Each row of a before or after table is a point. The points were changed in one or more steps. Then noise was added and the rows were shuffled. The steps act on columns, c1 being the first. Name the steps. A step turns or swaps two columns, mirrors them in a line or flattens them onto one, adds a multiple of one to another, or multiplies or shifts one. Angles are multiples of 10 degrees, from the lower column toward the higher: turns from -170 to 170, lines from 10 to 170 but not 90. Use the fewest steps. Two steps may share a column if one is a turn and the other turns, adds or multiplies; they go together, in the order done. Otherwise the lowest column goes first.

Before (14 x 2)
[[-5.1 -5.2]
 [-2.6  0.3]
 [ 2.4  2.4]
 [-0.1 -3.8]
 [-5.0 -2.4]
 [ 7.6  0.9]
 [ 0.1  0.0]
 [ 4.2  0.3]
 [ 4.9 -1.4]
 [-0.3 -0.2]
 [ 0.7 -0.2]
 [ 5.8  1.1]
 [-0.4  3.9]
 [ 0.7  0.7]]
After (14 x 2)
[[ 8.2  1.1]
 [-2.2 -3.7]
 [-0.3 -0.3]
 [ 1.9  3.8]
 [ 3.9  2.5]
 [ 6.5  1.2]
 [ 4.2 -1.6]
 [ 0.8 -0.5]
 [-2.6  0.5]
 [-8.0 -5.3]
 [ 1.0  0.7]
 [-6.3 -2.3]
 [ 0.0  0.0]
 [ 4.7  0.4]]
Steps: add 0.5 times c2 to c1

Before (8 x 3)
[[ 0.1 -2.1 -3.0]
 [-0.2 -0.5 -0.8]
 [ 2.2 -2.6 -1.7]
 [-0.7  0.9 -1.0]
 [ 0.8 -3.1 -0.6]
 [ 5.4 -1.1 -3.6]
 [13.2 -3.0 -0.4]
 [-0.9 -0.5 -0.5]]
After (8 x 3)
[[-0.8 -0.8 -0.3]
 [ 0.5 -1.1 -0.5]
 [ 2.8 13.6 -0.2]
 [ 1.9  0.5 -1.1]
 [ 1.1  5.7 -1.2]
 [ 2.8  1.8 -0.8]
 [ 0.3 -0.6 -0.6]
 [ 3.1  0.4 -0.4]]
Steps: turn c1 and c2 by 90 degrees; multiply c3 by 0.4

Before (11 x 6)
[[  2.2   2.0   1.4   3.1  -3.5  -1.6]
 [  3.1  -5.5   1.4  -2.9   1.0  -2.4]
 [  3.8  -2.5   1.1  -3.1  -1.5   0.5]
 [ 11.8   1.7   0.7  -1.7  -0.3  -1.7]
 [ -1.1   1.2  -9.4  -3.6  -3.7  -2.3]
 [ -0.2 -11.8  -4.2  -2.9   0.1   0.2]
 [ -1.1   1.4  -6.0  -2.8   0.8  -0.7]
 [  0.9  -3.3  -0.3  -2.0   0.8   2.5]
 [ -0.4   2.4   1.8  -2.7  -1.0   1.5]
 [  0.8   1.4   0.0  -2.7  -0.1   4.0]
 [ -0.7  -5.4   0.4   0.5   1.2   1.0]]
After (11 x 6)
[[ -1.0  -5.5  -0.1   1.1   1.3  -0.2]
 [ -1.4   2.3   1.4   0.3   0.3  -3.1]
 [  2.1   0.5  -5.9  -2.1  -0.9  -2.1]
 [  0.5   1.2   0.5   2.8  -0.4  -4.4]
 [  1.6   2.7   2.2   0.2   2.6   3.7]
 [  2.2  -5.5   2.6  -3.7   1.5  -2.0]
 [  3.6   2.4  -8.9  -3.8   2.7  -1.9]
 [  0.7  -3.1   0.1   1.5   0.8  -3.3]
 [  3.4  -1.8   2.9  -1.2   2.1  -3.2]
 [  9.9   1.7   6.5  -2.0   0.0  -0.8]
 [  2.1 -11.4  -3.6  -1.0   3.9  -3.1]]
Steps: turn c1 and c3 by 30 degrees; mirror c2 and c5 in the line at 170 degrees; mirror c4 and c6 in the line at 30 degrees
